Each row is a point. Examples show where two turns around zero, p and q, send a point. Where does a point land after both, in the order given? Backwards means that the second turn is done in reverse. Each puzzle has new turns, and all numbers are rounded.

Turn p:
[ 6, -8, 21] -> [-16,  -6,  15]
[ 18, -32, -24] -> [ -2, -36, -25]
[ 8, 76, -3] -> [59, 33, 35]
[-33,  19,  -2] -> [ 3, 37, -7]
[  6, -41,  10] -> [-33, -25,  -8]
[ -5, -14,  -2] -> [-11,  -4, -10]
Turn q:
[ 42, -24,  -7] -> [35, 32, 13]
[-10,   8,  37] -> [-36,   7,  14]
[-34,  32, -24] -> [-12, -35, -37]
[-13,  25, -20] -> [ -3, -16, -31]
[ 15, -41,  14] -> [17, 13, 41]
Where do these land?
p, then q: [  4,  13, -15] -> [11, 17, -5]
p, then q backwards: [-4, 33, 56] -> [ 17, -38,  50]
p, then q: [  5,  12, -22] -> [18, 18, -6]
p, then q: [ 31, -16, -35] -> [45,  4, 21]
q, then p: [-10,   9,  27] -> [-13,  27,  -5]
p, then q backwards: [-25, -50, -10] -> [-19,  53,   4]

Turn p:
[-13, -46,  14, -47] -> [ 65,   3,   5, -20]
[-26,  39,  33,  55] -> [-51, -58,  17,   5]
[  6,  21, -52, -11] -> [-26,  45, -18, -18]
[ -1,   4,  35, -33] -> [24, -2, 41, -5]
[ 68, -18, -40,  57] -> [-25,  24, -58,  72]
[-36, -14,  22,  35] -> [ -2, -55, -12,  -7]
[  4,  14, -12, -55] -> [ 15,  43,  26, -25]
Turn q:
[ 36,  38,  27, -30] -> [ 5, 57, 34, -3]
[ 4, 39, 51, -8] -> [-21,  57,   5,  22]
[-34, -21,  51,  -1] -> [-56,  -4,   0,  33]
[ 22, -51, -17, -39] -> [ -1, -40,  53, -22]
[  8, -14, -46,  44] -> [ 46, -38, -28,   2]
[-18,   5,   3, -32] -> [-27,   8,   6, -23]
[-19,   4, -69,  67] -> [ 52, -40, -72,  -9]
Where do these land?
q, then p: [ 34, -29,  12,  41] -> [ -4, -23, -24,  52]
p, then q: [ 45, -29,  -5,  47] -> [ 43, -32, -45,  14]
q, then p: [ 3,  4, 36, 17] -> [-32, -22,  -9,   5]
p, then q: [-57,  -7, -28, -56] -> [-11,  34,  57, -52]
q, then p: [-43, -12, -11, -39] -> [ 31,  -2,   4, -52]
p, then q: [ 12,  10, -11, -65] -> [ 2, 66, 16, -1]
p, then q: [ 6, 63,  8, 55] -> [-58, -31, -51,  15]

Turn p:
[-16, -42, -35, -49, -39,   3] -> [ 42, -45, -39, -42, -11,   4]
[  5,  20,  17,  37,  -1, -30] -> [-12,  25,  22,  28, -28, -12]
[-35, -41, -37,  -5, -18,  29] -> [-10, -23, -46, -47, -13,  18]
[28, 58, 29, 21, 30, 18] -> [-21,  49,  30,  29,  42, -17]
[ 23,  -9, -31,   3, -14, -13] -> [  4, -18, -25,  13, -11, -26]
[-43, -14,  -8, -39, -38,  18] -> [ 34,  -7, -16, -60,  -7,  16]
[ 12,  34,  23,  15,  61, -25] -> [-33,   4,  60,  35,  19,  -9]
[26, -6, 40, 16, 18,  0] -> [-3, 14, 12, 43, 11, 24]
Turn q:
[ 16,   7,  19,  -7, -28,  29] -> [ 21,  24,  21, -26, -10,   9]
[18, 46, -5,  7, 70, -7] -> [  6, -17,   1,  12,  56, -62]
[-24,   0,  -4, -16,  -4,  31] -> [15,  0,  2, -7, 19, 34]
[ -7, -76,   8, -28, -19, -19] -> [-46, -29, -11, -29, -42,  41]
[ 24, -34, -39,  19, -18,  28] -> [ 42, -25, -23, -11, -40,   9]
[-14,  35,  24, -15,  36, -21] -> [-30,   9,  14,   9,  47, -22]
[ 14,  50, -26, -19,  -9, -23] -> [  2,  43, -36,   1,  20, -28]
[-27, -27,  23,  59, -29, -18] -> [-11,  -4,  31,  51, -51,  18]
Where do these land?
p, then q: [-26,  -3,   8, -43, -13, -20] -> [ -9,   1,  11, -52, -16,  -7]
q, then p: [-18,  13, -18,  43, -12, -48] -> [-33,  30, -11,   2, -50, -22]
q, then p: [-16, -53,  -5,  20,   5,  36] -> [ 14,  -1, -51,  12,   9,  42]
q, then p: [ 53,   3,  14, -30,   6, -30] -> [ 34, -29,  37, -28, -19, -18]
p, then q backwards: [-11,  20, -27, -54,   8, -29] -> [40, -7, 16, 11, 44, 33]
q, then p: [ 24,  13, -22,  13,  28,  54] -> [ 12, -34,  -7,  57,  21,  -2]
p, then q backwards: [ -2,  31,  38,  30, -49,  42] -> [  0,  53,  -9, -25, -63,  -2]
q, then p: [ -5,  22,  39, -23,  10, -18] -> [ -7,   7,  49, -18,   3,  12]
p, then q: [  0, -45, -27,  44,  18,  14] -> [ 19, -13, -25,  33,  -3,  54]

Turn p:
[-19,   6, -23,  41,   7,  12] -> [-12,  37,  -6,  32,  14,   1]
[ 18,  64,  16, -50,  42, -11] -> [ 39, -49,  13, -20,  61, -29]
[ 51, -10,  25,  -2, -52,  48] -> [ 25, -10,  58,  14, -64,   0]
[ 45,   1,  -4, -43,  29, -10] -> [ 42, -41,   2, -20,  16,  27]
[-47,  -9,  10, -35, -39,  -8] -> [-12,   8, -24, -40, -32, -42]
[-36, -25, -36,  53, -20, -30] -> [-45,  34, -51,  34, -15,  10]
[-43,   4,  29,  14,  -9, -32] -> [-54,  -3, -14, -11,   5, -28]
[ 31, -30, -16,  22,  41,  30] -> [15, 23, 23, 11, 14, 60]
Turn q:
[ 11,  25, -23,   2, -10,  -2] -> [ 26,  -6,  -8,  -5, -11, -21]
[-16, -15, -29,   1, -37,  10] -> [ -8, -25, -23, -39,  -1,  -8]
[-12, -31, -16,  20,  61,  22] -> [ -2, -24, -26,  46,  28,  43]
[  9,  45, -14, -29, -13, -21] -> [ 32,  18,  11, -11,   4, -46]
[-31,  50, -31, -54, -13,  19] -> [ 21,  31, -42, -22,  34, -55]
[ 30, -35,  38,  17, -16,  39] -> [-17,  18,  -1, -18, -35,  59]
[  8, -21,  68,  59, -30,   9] -> [-57,   7,  20,   3, -70,  32]
[  1, -19,   7, -16,  58, -76] -> [  3, -19,  69,  44,  52,  -2]
Where do these land?
p, then q backwards: [ -6,  28,  26, -59,  45,  15] -> [ 10, -16, -43, -58, -24, -33]
p, then q backwards: [-10, -23,   5,   9,  11, -24] -> [-18, -25,   8,   4,  -7,  19]
q, then p: [-32,   7,   0,  38,   2,  12] -> [-18,  29, -33,  14, -15,   0]
q, then p backwards: [ 41, -28, -74,  19, -26, -14] -> [ 55,   1,  11, -74,   1, -22]
q, then p backwards: [-48,  20,  -9, -19, -17, -39] -> [-38,  48,  33,  -4,  -4,  -8]
p, then q: [ 19,  43,  34, -25,  26, -14] -> [-12,  -2,  38,  18,  33,  43]
q, then p backwards: [ 36, -47,  18,  37, -40,  63] -> [ 16, -98,  -6, -15, -11, -21]

Turn p:
[ -6,   6,   3,  14,  30,  31,  12, -25] -> [ 31,   9,  11,   3,   4,  29,  22, -20]
[  9, -19,  -7,  -2,  10,  -7,  24, -37] -> [ 10, -11,   5,   9, -39,  14,  24,   0]
[ -9, -12,   7, -37,  23,  17, -16,  -9] -> [-14,  -4,  -9, -22,  13,  31,  28,  10]
[ 38, -20, -16,   8, -28, -10, -28,  18] -> [-15, -41, -24,  18,   3, -11, -34,   6]
[-27, -39,  -8,  22,  15, -37, -44, -28] -> [-19, -54,  29, -39, -18,  -5,   5, -33]
[  9,   7, -28, -23, -32,  17,   5, -16] -> [-11,  14, -45,  10, -21,  10,  -4,  -9]
[ -2,  48,  12,  18,  10, -19,   9,  22] -> [ 31,  23,  10,  -7,  19, -42,  -5,   7]
[  4,  34,  29,  -1, -25,  12,   4,   5] -> [ 18,  33,  -8,  -9,   6,   1, -31,  17]
[-16,  -5,   8,   0,  -3,  -4,  33,  71] -> [-32,  30,  29,  36,  33, -29,  -3,  22]
Turn q:
[  0, -41,  34,  46, -46, -24,  25,  31] -> [ 15,  35,  63,  28,  24, -18,  22,  40]
[-21,  -3,  52,  55, -27,  13,  -1,  30] -> [ -9,  48,  46,  31,  36,  23, -16,  19]
[  0, -20, -26, -24,  34,   8,   5, -38] -> [ -3, -31, -37,  12, -31,   2,  25, -15]
[  5,  13,   4,  -8,  27, -28,  -5,   6] -> [ 12, -25,   1, -18,  20,   9,   7, -15]
[ 16, -15,  -5, -53,  20,  24,  11,  -3] -> [ -9, -47, -32,   3, -21,  -4,  -8,  25]
[ 23,  14,  -8,   9,  -5,  -5, -30, -11] -> [ 25,   6,   4,  -8, -14,  -1, -20, -25]
[ -1,  19, -33,   8,   8,   7,  -4,  13] -> [ 10,  19, -28, -23,   3,   4,  -1,  -4]
[-23,  10, -14, -11, -12,  -8, -25,  -4] -> [-11,   7, -12,  -3,  10, -24, -11, -27]
[  0,  22,  -3, -21,   0,  14,  24, -24] -> [-31, -11,  -6, -20, -27,   8,   2,   1]
Where do these land?
p, then q backwards: [ 31, -29, -10,  53,  22,  39,  -2,  -5] -> [ 14, -24,  44,  10,  45, -13, -40, -12]
q, then p: [ 12, -29,  -3, -48,  -2,  12,  -3,  -8] -> [-36, -30,  14,  13, -12, -19, -18, -10]
p, then q: [-11,  29, -11,  23,  12, -17, -14,   0] -> [ 11, -33,  15, -10, -13,  -7,  12, -18]
p, then q backwards: [-20,   6, -17,  21,  -2,  23,  21,  23] -> [-29,  -9,  10,  27, -12,  -5, -26,  -7]
q, then p backwards: [ 17,  -4,  25, -26, -20,  15,  19, -25] -> [  3, -40,  10,   2, -19, -32,   9,  -6]
p, then q backwards: [ 31, -21,  -9,  25, -76,   5, -12,   6] -> [  7,   4,  20, -38,  -8,  59, -49, -13]
p, then q: [-32,  -7,   9,   2,  12,  -2,  -4,   0] -> [-28, -20,   8,   4,   2,   9,  -3,   0]
p, then q: [-23,  58, -18, -41,  17,   5,  -6,   0] -> [-13, -24, -26, -65, -11,   0,  23,  -3]
p, then q: [-17,   9,   6,  23,   9, -22, -15,   4] -> [  0, -34,  19,   6,   2,  -6,   1, -12]
q, then p: [ 11, -15,  32,  18,  11, -29,  -4,  26] -> [ 28, -18,  23,  12,  21,  18,   7,  28]
q, then p: [  0,   4,  -3, -48,  16, -30,  21, -22] -> [-45,  -6,  20,   9, -35,  14,  18,  10]
